Each row is a point. The ring and each string are closed loops that go straight from each point to the next, and from the last back to the first. Before rounding, they use only three directions, however many columns there are. How many times does the string pass through the ring? Passing back the other way cancels.

Ring (9 x 4):
[[  4   8  16  15]
 [-17   1   9   8]
 [-27 -11  -2  -1]
 [-20 -16 -20 -14]
 [ -1  -5 -34 -19]
 [ 15   6 -37 -18]
 [ 39  16 -21  -5]
 [ 41  14   0   7]
 [ 30  12  13  15]]
String (26 x 4):
[[-24   5 -13  -4]
 [ -4  -3  -8  -3]
 [-30   1 -31 -16]
 [-27 -22 -28 -21]
 [ -7 -24 -18 -15]
 [  7 -10  -8  -5]
 [  1  11 -33 -14]
 [ -1  17 -50 -23]
 [  4   7 -23  -9]
 [ -5  11 -58 -29]
 [-13  -2 -59 -33]
 [ -7 -30 -17 -16]
 [ -1 -15  -6  -5]
 [-17  -2 -21 -10]
 [-48  -7 -21 -12]
 [-49 -19   4   0]
 [ -7 -21  15   6]
 [  4 -10   6   4]
 [  4  -3   2   3]
 [  7 -10  10   6]
 [  0  10  -1   5]
 [-11  25   5  13]
 [-16  18  17  19]
 [-13  -7  27  17]
 [ -1  -6   4   4]
 [ -8   3  -6   0]]
Times through: 4
String, 24 rows:
[[  0   3  -4   2]
 [ -2 -18  14   6]
 [-39 -16  11   5]
 [-45  -7  -8  -4]
 [-38  -4 -19 -10]
 [ -7   4 -17  -6]
 [ -7 -20  -6  -6]
 [-14 -32 -15 -15]
 [-18 -13 -47 -29]
 [ -7  -1 -60 -34]
 [  5  14 -52 -25]
 [ 12  12 -33 -14]
 [ 14  -2 -11  -4]
 [ 37  -3 -15  -7]
 [ 55  20 -29  -8]
 [ 56  42 -34  -5]
 [ 58  27 -10   5]
 [ 33  24  -9   5]
 [ 16  11  -7   2]
 [ 23  -2  12  10]
 [ 26   1  26  19]
 [ 15  17  26  24]
 [ -3  27   9  16]
 [ -3  11   0   6]]
Times through: 4

Ring (9 x 8):
[[-15 -30  10   8  29  -3 -14  -7]
 [-24 -43   4  -1  11   4  14   8]
 [-17 -38  -2  -8 -18  14  38  20]
 [ -2 -24  -4  -9 -37  19  45  22]
 [ 24   3  -3  -4 -46  21  31  13]
 [ 37  19   1   2 -40  18  12   2]
 [ 40  29   9  10 -18  11 -19 -14]
 [ 24  16  15  14  12   2 -37 -23]
 [  8  -2  15  14  26  -2 -36 -21]]
String:
[[  0 -22   6  17  42 -11 -29 -17]
 [  9 -10   4   8   5   3  -5  -5]
 [ 15   5  12   8   2   7 -19 -12]
 [ 37  44  27  13  -3  12 -54 -32]
 [ 44  40  18  17   3   6 -50 -31]
 [ 20  -3   2  13  10  -1 -13 -10]
 [ 22   7   8   9  -4   7 -13 -10]
 [ 40  42  22   9 -17  16 -37 -23]
 [ 42  41  21  16   3   7 -53 -32]
 [ 30  33  25  13   6   8 -52 -30]
 [ 11  -2   9   6   0   7 -10  -7]
 [  7 -12   6  12  20  -3 -18 -12]
 [ -1 -23   4  13  31  -7 -17 -11]
 [  2 -14   6   4   2   6  -1  -2]
 [-25 -37  10  -1  12   6   5   4]
 [-41 -56   6  -7  10   8  24  15]
 [-28 -56  -3  -1  13   1  27  14]
 [ -7 -33  -2   2   4   3  16   7]
 [-10 -24   6  -6 -19  16  23  12]
 [-30 -42   5 -14 -24  20  42  24]
 [-37 -60  -2  -8   0   8  39  22]
 [ -9 -38  -4   7  18  -4  10   4]
 [ -3 -20   5   2  -1   8   6   2]
 [-22 -31  13   0  12   7  -1   0]
 [-28 -33  20   7  42  -3 -29 -14]]
Times through: 4
